Each point is reached from the start by the listed moves, each made once or not at all, plus a little noise. Is the number of moves made odd or even? Then give how often each move was made.
(in the rows, 128 means zero)

Moves:
(1): [160 129 113 132  76]
(2): [113 176 170 111 105]
(3): [165  97 175 111 127]
Start: [139 167 135 103 162]
Points:
[193 185 209  72  89] => odd (1, 1, 1)
[208 134 166  93 113] => even (1, 0, 1)
[176 137 181  86 159] => odd (0, 0, 1)
[164 182 223  71 139] => even (0, 1, 1)
[139 166 137 103 159] => even (0, 0, 0)

Moves:
(1): [196 174 132 109 224 165 112]
(2): [ 73 173 112 167  98 119 141]
(3): [ 78 113 199 130 115 102 114]
(4): [126 100 125 174 141 122 122]
(5): [ 76 101 145 113 165 203 195]
(6): [169 137 144 154  92 136 142]
Start: [160 134 154 122 117 101 152]
Points:
[112 122 224 122 104  76 139] => odd (0, 0, 1, 0, 0, 0)
[127 210 216 144 169 103 134] => odd (1, 1, 1, 0, 0, 0)
[161 190 227 214 149 106 148] => odd (1, 1, 1, 1, 0, 1)

Moves:
(1): [191 111 172  61 166 108 140 106 179 122 111 133]
(2): [126 155 159 107 117 110 139 134 103 124 106 116]
(3): [120  77 143 120 129 129 131 122 126 115 110 156]
(4): [136 128 137 152 118 153 111  97 132 122 129 135]
(5): [134 130 127 131 151 116  82 157 119 132 133 113]
(6): [106 124 127  80 116 199 133 131 135 145 176 152]
(7): [125  93 130 168 182 121 167 133 110 144 149 110]
(8): [157 125 132 156 104 117 145 173 128 151 146 167]
(9): [103 140 131 152 130  98 113 115 152 120 127 163]
Start: [104 143 122 135 121 133 135 167 132 139 126 135]
Points:
[ 77  72 136 203 170  98 170 155 139 142 132 178] => odd (0, 0, 1, 0, 0, 0, 1, 0, 1)
[ 75  71 136 187 204  81 119 186 130 143 133 165] => even (0, 0, 1, 0, 1, 0, 1, 0, 1)
[ 90 141 133 157  84 179 125 173 167 161 202 249] => even (0, 0, 0, 1, 0, 1, 0, 1, 1)
[ 67 145 161 149 167 166 119 165 123 162 174 153] => even (0, 1, 0, 1, 1, 1, 1, 0, 1)

Moves:
(1): [179 118  80 124 142 135 119 143 161 108  85  91 123 132]
(2): [126 174 139 151 124 107 156 132 134 143 123 117 161 131]
(3): [151 119 187  86 143 135 109 120 104 121 103  97 121 115]
(4): [128 114 125 150 144 137 140 120 135  92  97 155 121 151]
(5): [ 86 155 107  91 184 139 136 150 115 103 142 139 137 113]
(6): [145 160 113 143 122 179 112  94 127 130 141 122 125 149]
(7): [143 129 139 121 126 141 173 145 149 142 121 126 100 112]
(8): [121 150 133 108 105 143  95 158 125 107 131 162 140 132]
(9): [ 93 140 138 127 129 128 113 114 157 116 139 105 103 133]
(10): [100 119 140 158 122 160 123 139 137 152 146 120 151  97]
(11): [153 130 139 175 104 102 120 162  92 113 165 113 119 161]
(12): [143 123 138 131 135 104 114 155 161 143 141 160 150 139]
Start: [110  95 130  97 139 120 154 146  82 150 128 185  90 168]
Points:
[136 102 131  87 222 128 122 188  82  34  97 111  47 206] => even (1, 0, 1, 1, 1, 0, 0, 0, 1, 0, 1, 0)
[165 182 188 136 108 198 124 207 116 129 140  85  77 186] => odd (1, 1, 1, 0, 0, 1, 1, 1, 1, 1, 1, 0)
[ 40 148 158 111 137 165 150 249 102 107 206 182  65 146] => even (0, 0, 0, 0, 1, 0, 1, 1, 1, 1, 1, 0)
[113  97 223  60 123 188 138 199  81 159 112 172  82 112] => even (0, 0, 1, 0, 0, 0, 1, 1, 0, 1, 0, 0)
[118 150 179  88 134 164 101 190 138 123  83 108 118 136] => even (1, 1, 1, 0, 0, 0, 0, 1, 1, 1, 0, 0)
[ 91 212 138 134 162 154 196 179  85 131 195 134  71 197] => even (0, 1, 0, 0, 1, 1, 1, 0, 1, 0, 1, 0)
[ 66 157 113  86 204 196 188 132 131  96 132 190  35 188] => odd (0, 0, 0, 1, 1, 1, 1, 0, 1, 0, 0, 0)

Moves:
(1): [136 120 122 126 123 119 119 130 138 143 128 132 131 112 129 143 118 150
 123 123]
(2): [128 141 118 148 115 132 136 127 125 119 115 133 127 115 130 124 125 120
 112 107]
(3): [ 92 136 135 135 123 139 120 115 135 142 120 113 139 125 134 136 129 131
 117 131]
(4): [129 135 116 115 116 124 105 121 123 139 123  84 129 145 125 125 125 146
 137 121]
(5): [144 132 133 141 147 138 132 135 124 129 140 127 139 135 121 134  98 135
 130 125]
(6): [117 131 122 137 136 152 135 138 133 130 110 122 127 129 116 134 127 131
 152 144]
(7): [113 128 132 131 127 137 153 127 130 144 116 131 116 123 132 121 136 151
 128 124]
(8): [123 127 120 127 120 114 132 155 135 130 150 138 123 123 125 109 123 144
 128 143]
(9): [138 117 122 124 146 140 140 129 153 133 133 130 131 130 130 131 115 131
 120 119]
(10): [126 138 134 143 124 125 138 131 133 154 127 123 112 128 104 154 128 103
 113 123]
(11): [128 150 138 120 107 123 131 122 119 126 158 136 133 127 123 137 118 126
 151 105]
(12): [129 125 116 155 116 113 129 110 136 142 134 130 141 137 108 134 122 117
 124 136]
(13): [109 124 135 105 154 130 125 121 111 140 113 110 166 128 109 127 142 105
 137 139]
(14): [133 114 133 122 133 120 133 133 131 127 115 138 130 123 155 127 122 111
 133 119]
(15): [119 123 122 148 127 122 135 124 124 119 140 117 129 116 124 131 136 138
 130 129]
(16): [126 137 132 131 130 122 144 140 129 110 121 133 144 127 139 136 132 135
 122 126]
(17): [130 131 133 130 131 126 105 135 138 145 129 124 138 130 145 126 140 130
 127 116]
(18): [123 128 103 116 115 144 129 137 110 137 155 134 134 135 151 130 126 149
 132 130]
(19): [ 91 123 124 119 139 120 125 135 124 144 143 161 133 143 128 137 115 132
 149 108]
(20): [127 160 124 135 158 129 123 118 128 126 127 119 140 123 149 133 128 133
 126 127]
Start: [135 131 121 152 128 140 116 140 132 143 114 138 116 127 124 114 138 110
 107 121]
Points:
[ 78 199 118 146 126 111 105 160 139 228 162 130 117 145 131 130 127 150
 143  64] => even (0, 0, 0, 1, 0, 0, 1, 1, 0, 1, 1, 0, 0, 0, 0, 0, 1, 0, 1, 1)
[ 90 122  83 173 139 157  73 130 128 230 114  63 210 134 134 154 114 144
 141 126] => odd (1, 0, 1, 1, 1, 1, 0, 0, 0, 0, 0, 1, 1, 1, 1, 0, 1, 1, 0, 0)
[132 184 104 197 157 173 195 150 151 195 140 155 155 137 145 177  83 124
 130  92] => odd (0, 0, 0, 0, 1, 1, 1, 0, 1, 1, 1, 1, 0, 1, 0, 1, 0, 1, 0, 1)
[ 31 179 104  98 139 120  95 166 120 233 147 128 206 126 204 139 127 187
 154  68] => odd (1, 0, 1, 1, 0, 0, 1, 1, 0, 0, 1, 0, 1, 1, 0, 1, 1, 1, 1, 1)
[ 58 157  92 174 160 161 172 148 139 207 116 117 154  89 160 130 140 118
  76 104] => odd (0, 1, 1, 0, 0, 0, 1, 1, 1, 1, 0, 0, 1, 1, 1, 0, 0, 1, 0, 1)
[ 50 142  90 138 141 134 124 165 139 213 143 182 137 112 203 125 112 186
 119 101] => even (1, 0, 1, 0, 0, 0, 1, 1, 0, 0, 0, 0, 0, 1, 0, 0, 0, 1, 1, 1)
[ 58 188  89 170 108 135 115  88 112 249 147  61 178 118 103 176 137 150
 117 101] => odd (1, 0, 1, 1, 0, 0, 1, 0, 0, 1, 1, 1, 1, 0, 1, 0, 0, 1, 0, 1)
[ 50 223  94 157 115 162 121 165 128 237 113  79 183 105 143 157 142 174
 121  88] => even (1, 1, 1, 1, 0, 1, 1, 1, 0, 1, 1, 0, 1, 0, 0, 1, 1, 1, 0, 1)

Moves:
(1): [127 133 119 122 116 124 146 131 124 126 120 120 117 126 119 125 123 133
 127 126 137 127 136 140]
(2): [126 155 128 130 126 127 114 137 129 136 134 120 115 131 127 120 122 119
 135 122 127 124 118 125]
(3): [132 136 133 125 134 123 147 126 136 134 118 135 135 116 138 128 125 138
 132 128 121 129 133 115]
(4): [145 117 137 156 116 124 118 141 149 121 125 129 128 117 135 137 120 125
 116 109 142 142 121 115]
(5): [159 127 106 129 156  96 116 137 117 126 133 115 133 135 152 126 120 155
 130 150 137 113 125 118]
(6): [150 122 125 136 122 145 130 130 131 125 122 125 136 124 120 125 124 118
 122 126 134 133 116 130]
(7): [130 124 128 141 121 133 144 128 147 137 134 115 131 121 127 134 125 132
 105 120 116 127 134 125]
(8): [128 123 120 116 131 125 129 130 125 137 133 144 119 127 130 120 126 141
 126 126 120 127 127 120]
(9): [155 136 132 123 117 119 126 137 131 128 137 135 146 133 118 129 127 128
 119 120 127 129 122 135]
(10): [129 131 138 119 131 132 120 124 129 136 130 122 122 126 121 135 125 128
 129 127 136 115 128 128]
(11): [148 132 129 125 119 134 132 125 114 124 131 120 134 142 153 127 119 119
 139 130 136 112 133 133]
(12): [129 135 137 140 131 120 124 110 125 137 128 132 121 131 131 143 132 126
 126 134 135 139 115 130]
(13): [121 132 119 121 130 126 118 121 124 139 121 126 140 125 147 139 121 135
 134 119 136 139 144 119]
(14): [132 126 127 132 129 132 131 129 120 138 112 140 135 119 121 133 128 124
 113 131 128 112 135 134]
(15): [124 128 141 130 124 142 122 126 134 127 112 125 126 134 146 135 143 119
 115 134 140 135 120 122]
(16): [131 144 132 123 127 137 125 137 119 129 138 128 123 124 124 144 123 131
 122 127 135 128 129 119]
(17): [126 128 132 130 125 126 129 139 115 134 138 122 129 131 124 123 130 134
 129 122 124 122 115 117]
(18): [128 122 136 139 136 136 113 137 124 130 118 133 121 141 128 129 117 143
 134 135 111 139 128 133]
(19): [129 116 118 119 132 119 131 145 128 150 122 136 132 123 116 124 132 133
 149 124 115 140 153 122]
(20): [127 126 125 132 115 128 132 136 137 134 130 127 130 123 138 125 113 130
 125 144 135 137 120 123]
(21): [120 130 111 130 123 147 135 124 146 139 129 146 126 140 134 128 134 135
 149 121 152 117 126 136]
(22): [122 132 144 119 149 132 145 132 118 136 146 125 126 145 109 120 121 121
 119 122 131 133 135 126]
(23): [138 144 142 147 104 144 118 128 132 131 127 125 128 118 118 119 130 140
 126 132 140 128 147 127]
(24): [133 136 126 128 130 135 120 147 108 133 131 126 128 101 127 114 123 133
 141 135 121 136 125 149]
Start: [142 145 131 130 125 120 122 136 132 132 121 141 131 144 111 129 113 132
 126 123 145 132 127 138]
Points:
[249 187 144 164  99 120 103 167  85 140 134 114 139 170 118 135  77 180
 119 146 182 119 116 139] => even (1, 0, 0, 0, 1, 1, 0, 0, 1, 0, 1, 1, 0, 0, 0, 1, 1, 1, 0, 0, 0, 0, 1, 0)
[210 158  99 139 152 122  84 151 114 203 106 166 117 176 135 131  83 165
 169 142 169  94 121 139] => odd (0, 1, 0, 0, 1, 1, 0, 1, 0, 1, 1, 1, 0, 1, 0, 0, 0, 1, 1, 0, 1, 0, 0, 0)
[192 190  83 109 142 114 107 162 107 197 116 155 138 123 193 117  61 177
 170 149 185  87 131 131] => odd (0, 1, 1, 0, 1, 0, 0, 1, 0, 1, 1, 0, 1, 1, 0, 0, 0, 0, 0, 1, 1, 0, 0, 1)
[196 160 161 176  82 151  80 174 188 162 103 115 148 140 138 156  68 127
  79 100 167 172  94 114] => even (0, 1, 0, 1, 0, 1, 1, 0, 1, 1, 0, 0, 1, 0, 1, 0, 0, 1, 0, 1, 0, 0, 0, 0)
[220 138 120 171 149 142 118 216 119 202 110 178 144 117 102  92  79 204
 147 122 159 135 149 120] => odd (0, 0, 1, 1, 1, 1, 0, 1, 0, 0, 0, 0, 0, 1, 0, 0, 1, 1, 1, 0, 1, 1, 1, 1)
[193 162 109 156  50 177 137 194 144 207  92 140 170  99 102 116 103 160
 120 112 183 151 156 153] => odd (1, 0, 0, 0, 0, 1, 1, 0, 1, 0, 0, 0, 1, 1, 1, 0, 1, 0, 1, 1, 1, 0, 1, 1)

Moves:
(1): [128 130 129 132 110 131 137 131 124 128 137 132 116 145 127 129 133 136
 143 129 114 137 117 135 126 126 133]
(2): [129 128 133 139 123 115 119 138 123 125 122 114 123 121 116 118 128 111
 131 130 123 133 115 125 123 124 107]
(3): [122 130 141 111 118 137 133 125 122 124 132 141 129 124 128 148 120 124
 140 138 130 142 127 125 121 131 115]
(4): [109 128 126 137 131 123 114 143  93 145 137 119 110 102 136 122 130 143
 139 144 149 114 128 144 137 124 138]
(5): [120 111 136 117 129 136 134 116 109 108 130 147 127 125 131 121 137 116
 134 129 124 136 129 106 146 138 136]
(6): [116 134 136 123 133 146 133 128 126 126 120 132 117 132 123 111 130 130
 122 131 129 126 150 129 135 134 137]
(7): [128 144 131 144 135 126 138 140 141 134 132 127 124 124 146 129 116 124
 134 117 127 110 126 124 118 104 145]
(8): [137 116 114 133 124 127 115 132 142 112 110 130 137 127 125 121 124 134
 121 128 128 140 131 131 124 127 124]
(9): [135 126 128 134 150 119 131 108 119 123 110 124 128 128 130 157 143 117
 129 135 137 122 134 124 126 136 129]
(10): [140 130 137 127 131 136 131 140 141 130 126 131 122 117 130 136 136 135
 124 135 121 130 136 121 139 124 133]
(11): [115 126 141 138 133 146 118 158 126 118 137 126 162 139 136 112 130 115
 131 119 109 115 140 123 112 122 114]
(12): [128 122 140 145 129 124 131 141 132 137 130 128 112 129 137 129 143 129
 130 129 124 129 136 135 115 120 121]
(13): [124 139 125 120 137 139 131 131 130 143 140 118 121 125 140 124 131 117
 138 124 126 126 136 131 123 131 139]
(14): [121 131 134 130 131 118 128 125 133 137 115 135 124 131 124 139 118 130
 139 116 136 126 125 127 128 117 123]
(15): [141 152 143 113 136 124 123 135 132 123 135 125 125 142 127 133 126 117
 111 113 132 132 131 133 121 118 118]
(16): [140 127 115 116 142 133 122 136 136 127 114 139 134 125 124 125 128 115
 123 141 142 117 119 120 124 125 143]
(17): [155 113 144 144 119 132 127 148 112 123 140 112 121 122 131 144 125 154
 129 128 128 126 128 108 140 109 132]
(18): [110 113 114 122 117 118 136 130 111 123 113 125 136 123 129 128 137 124
 124 138 126 124 109 125 134 128 116]
(19): [116 136 138 128 139 144 136 135 134 128 134 138 123 125 118 144 122 134
 126 120 125 128 125 118 132 134 115]
(20): [130 125 126 129 120 118 130 137 121 129 132 125 122 130 128 130 134 127
 131 132 122 135 132 125 122 140 124]
(21): [133 126 134 123 129 126 126 136 131 120 139 120 136 128 121 133 118 129
 128 125 123 129 131 142 121 125 113]
(22): [138 132 118 125 142 119 128 110 138 135 134 142 120 131 148 126 121 137
 133 132 126 127 140 132 136 117 133]
(23): [126 130 118 131 123 107 122 139 132 133 127 130 111 128 145 117 121 114
 127 125 131 115 122 142 139 166 102]
(24): [131 131 110 132 117 131 133 125 132 135 122 130 130 119 127 122 132 140
 124 120 124 122 141 139 119 136 125]
Start: [139 148 139 137 134 126 146 143 118 150 122 119 128 121 107 128 130 113
 150 116 118 117 130 148 144 135 124]
Points:
[150 142 164 172 133 134 120 249  85 147 137  85 112  67 127 164 130 115
 177 124 102 101 164 154 128 173  42] => even (0, 1, 1, 1, 0, 0, 0, 1, 1, 1, 1, 0, 1, 0, 0, 0, 1, 0, 1, 1, 1, 0, 1, 1)
[167 165 158 103 152 116 147 175 121 128 124 171 122 141 142 163 133  74
 177 110  97 109 161 149 132 166  71] => even (1, 0, 1, 0, 1, 0, 0, 0, 1, 1, 1, 0, 0, 1, 1, 1, 0, 0, 0, 1, 1, 1, 1, 1)
[143 173 137 126 112 113 150 162 104 148 140 120  85 130 124  95 143  68
 163  87  95 121 126 162 145 179  88] => odd (1, 1, 0, 0, 1, 0, 0, 0, 0, 0, 0, 0, 1, 0, 1, 0, 0, 0, 0, 0, 0, 0, 1, 1)
[146 158 164 118 164 149 139 227 131 145 132 106 153 126 127 122 153  71
 138 114  98  95 144 155 108 104  98] => even (0, 0, 0, 0, 0, 0, 0, 0, 0, 1, 1, 1, 1, 0, 1, 1, 0, 1, 0, 0, 1, 0, 0, 0)
[107 135 115 175 139  88 132 218  94 165  70 133 123  87 158 142 142  86
 179 132 139  66 135 165  98 149  77] => odd (0, 0, 1, 1, 0, 0, 1, 1, 1, 0, 1, 1, 0, 1, 0, 1, 0, 1, 0, 1, 0, 0, 1, 1)
[135 167 144 181 113 119 172 165 139 181 119 130  95 128 130 134 133 131
 182  88 102 101 135 166 109  98 131] => odd (1, 0, 0, 0, 0, 0, 1, 0, 0, 0, 0, 1, 0, 1, 0, 0, 0, 0, 0, 0, 0, 0, 0, 1)
[133 166 162 124 121 127 149 215  89 170 134 132  43 104 145 160 116 148
 178 127 123 125 146 153 180 143  87] => odd (1, 0, 1, 1, 0, 1, 0, 1, 0, 1, 0, 0, 1, 1, 1, 0, 1, 1, 1, 1, 0, 1, 1, 0)
[123 108 161 138 135 138 144 191  15 120 116 132 108 104 130 135 161 100
 196 177 117 109 135 106 162 127 117] => odd (1, 1, 1, 1, 1, 1, 0, 0, 1, 0, 1, 0, 0, 0, 0, 1, 1, 1, 0, 1, 0, 1, 0, 0)
[162 148 160 178 168 124 154 196 107 151 124  86 134 100 163 147 144  95
 172 121  91  78 144 109 143  79 121] => odd (0, 1, 0, 0, 0, 0, 1, 0, 1, 1, 1, 0, 1, 0, 0, 0, 1, 1, 0, 0, 0, 1, 0, 0)
[149 150 184 140 128 158 183 221 120 167 123 121  84 110 130 164 130 123
 190 130 109 102 134 134 131  75 137] => even (1, 0, 1, 0, 0, 1, 1, 0, 0, 1, 0, 1, 1, 1, 0, 1, 1, 1, 0, 0, 1, 0, 0, 0)
[127 131 141 122 185 123 108 180  67  99  87 126 146 109 117 100 145  66
 142 143 131  97 153 144 147 117  97] => even (0, 1, 0, 1, 1, 1, 0, 1, 1, 0, 1, 0, 0, 0, 1, 1, 0, 1, 0, 0, 1, 1, 0, 0)
[178 181 202 167 188 102 146 214 103 179 123 126  52  81 137 215 129 117
 178 133 148  96 139 116 134  69 108] => even (0, 1, 1, 1, 0, 0, 1, 0, 1, 1, 0, 1, 0, 1, 1, 1, 1, 0, 1, 1, 0, 1, 0, 0)

Moves:
(1): [139 123 135 121 121 133 132 131 129 123 120 128 114 114 122 119 128 140
 135 112 131 123 130 110 131 126]
(2): [130 132 129 121 144 119 104 142 124 133 111 137 114 117 105 125 132 144
 127 121 114 138 132 122 122 126]
(3): [122 149 144 170 130 140 148 131 140 111 133 126 150 137 114 105 149 116
 140 133 122 133 132 126 134 110]
(4): [111 161 131 124 106 139 122 146 126 147 143 125 130 108 105  93 135 127
 120 140 143 147 141 111 119 127]
(5): [133 136 113 126 139 136 149 123 106 129 137 141 111 125 145 121 158 118
 121 120 132 136 120 118 118 124]
(6): [128 131 109 123 145 131 127 131 125 118 143 129 129 137 124 122 123 119
 117 122 133 128 114 128 135 120]
(7): [139 108 120 165 121 133 121 115 122 121 103 158 148 115 103 123 145 136
 134 108 111 125 128 122 127 115]
(8): [119 116 129 133 131 138 139 135 146 114 155 103 125 131 127 140 144 153
 130 119 172 137 135 141 148 131]
(9): [118 144 130 144 139 159 126 106 157 131 138 128 113 137 127 124 124 130
 124 139 134 138 146 130 129 108]
(10): [ 95 123 102 114 121 141 132 143 141 122 139 138 142 126 147 107 128 126
 129 141 115 155 130 141 121 128]
(11): [114 149 125 152 126 145 101 143 120 111 129 144 117 139 116 123 118 124
 141 139 109 120 116 142 143 134]
(12): [122 120 134 126 128 141 116 132 113 136 126 133 124 122 137 146 112 111
 139 119 119 131 125 146 133 152]
(13): [125 123 142 131 129 136 121 125 122 130 130 128 141 112 126 115 122 131
 122 138 150 107 132 142 126 136]
(14): [156 149 146 125 129 124 132 123 146 128 144 129 121 121 135 141 130 122
 115 133 127 126 134 119 153 140]
(15): [130 122 118 145 124 144 146 130 133 109 151 116 141 111 118 155 112 154
 130 126 103 120 142 121 114 126]
(16): [ 92 117 116 139 120 157 128  95 138 114 104 139 108 113 133 135 115 126
  97 140 139 120 113 114 112 128]
(17): [131 141 122 117 139 125 121 135 119 120 125 141 142 130 148 136 121 135
 129 121 138 135 138 122 128 116]
(18): [116 151 151 137 131 129 127  96 105 136 128 124 105 110 151 123 127 127
 105 118 130 124 111 113 144 157]
(19): [140 129 118 147 133 147 126 131 142 151 118 147 152 122 135 135 106 155
 114 119 135 128 102 117 104 120]
(20): [118 157 109 123 116 111 131 127 126 131 131 120 129 131 102 129  90 122
 121 101 115 143 129 155 135 144]
(21): [125 102 120 137 136 120 140 151 133 151 137 135 135 118 119 135 113 140
 125 157 126 127 135 126 128 121]
(22): [122 102 138 124 122 134 149 114 136 127 116 137 110 123  93 118 123 141
 130 145 137 130 136 115 137 163]
(23): [146 148 116 152 129 144 108 150 122 135 100 109 136 132 114 128 127 109
 138 135 118 127 135 132 144 154]
(24): [ 94 126 109 129 126 112 129 129 158 132 120 128 126 130 143 126 131 140
 149 115 130 127 142 133 122 145]
Start: [113 117 133 125 130 107 114 143 131 105 149 145 116 136 138 133 119 137
 138 124 134 137 120 127 144 109]
Points:
[ 56 108  83 211 129 173 138 121 221  69 102 234 159  75 100 134 104 223
 123 117  93 166 139  69 110 117] => odd (0, 1, 1, 0, 0, 0, 1, 0, 0, 1, 0, 0, 0, 1, 1, 1, 1, 0, 1, 0, 0, 1, 0, 1)
[115 128  88 171 135 151 107 206  90 107 127 165  69  89  28 154  55 160
 164 122  55 153 137 133 165 197] => even (1, 1, 0, 0, 1, 0, 0, 0, 0, 0, 1, 1, 0, 0, 1, 0, 0, 0, 0, 1, 1, 1, 1, 0)
[109 177 113 243 192 181 158 132 194 133 158 166  97  93  94 121 108 189
 106 143 106 156 138  60 162 157] => odd (0, 1, 1, 0, 1, 1, 0, 0, 1, 0, 0, 0, 0, 1, 1, 0, 0, 1, 1, 0, 1, 1, 1, 1)
[ 49 150  81 168 148 153 129 132 123 128 160 202  67  45  57 106  76 201
 122  66 108 187 169  77 146 161] => odd (1, 1, 0, 1, 1, 1, 1, 0, 1, 0, 0, 1, 0, 0, 1, 0, 1, 1, 0, 1, 1, 1, 0, 1)
[ 34 149  43 197 152 151 153 208 171  96 161 214 150 110  86 113  64 215
 154 127  70 196 131 128 112 130] => even (0, 1, 1, 0, 1, 0, 0, 0, 0, 1, 1, 0, 0, 0, 1, 0, 1, 0, 1, 1, 1, 1, 0, 1)
[ 94 158 124 207 117 162  69 194 170  75 143 163 131  69  35 119 123 214
 171 133 150 143 196 111 188 187] => even (0, 1, 0, 1, 0, 0, 1, 1, 0, 0, 1, 0, 1, 1, 1, 0, 1, 0, 0, 0, 0, 1, 1, 1)
[  7 201  91 196 129 238  74 161 164  98 176 177  95  54 155 111  33 146
 112 170 131 146 156 110 179 177] => even (1, 0, 0, 1, 0, 1, 0, 0, 1, 1, 1, 1, 1, 1, 1, 1, 1, 1, 0, 0, 1, 0, 1, 1)
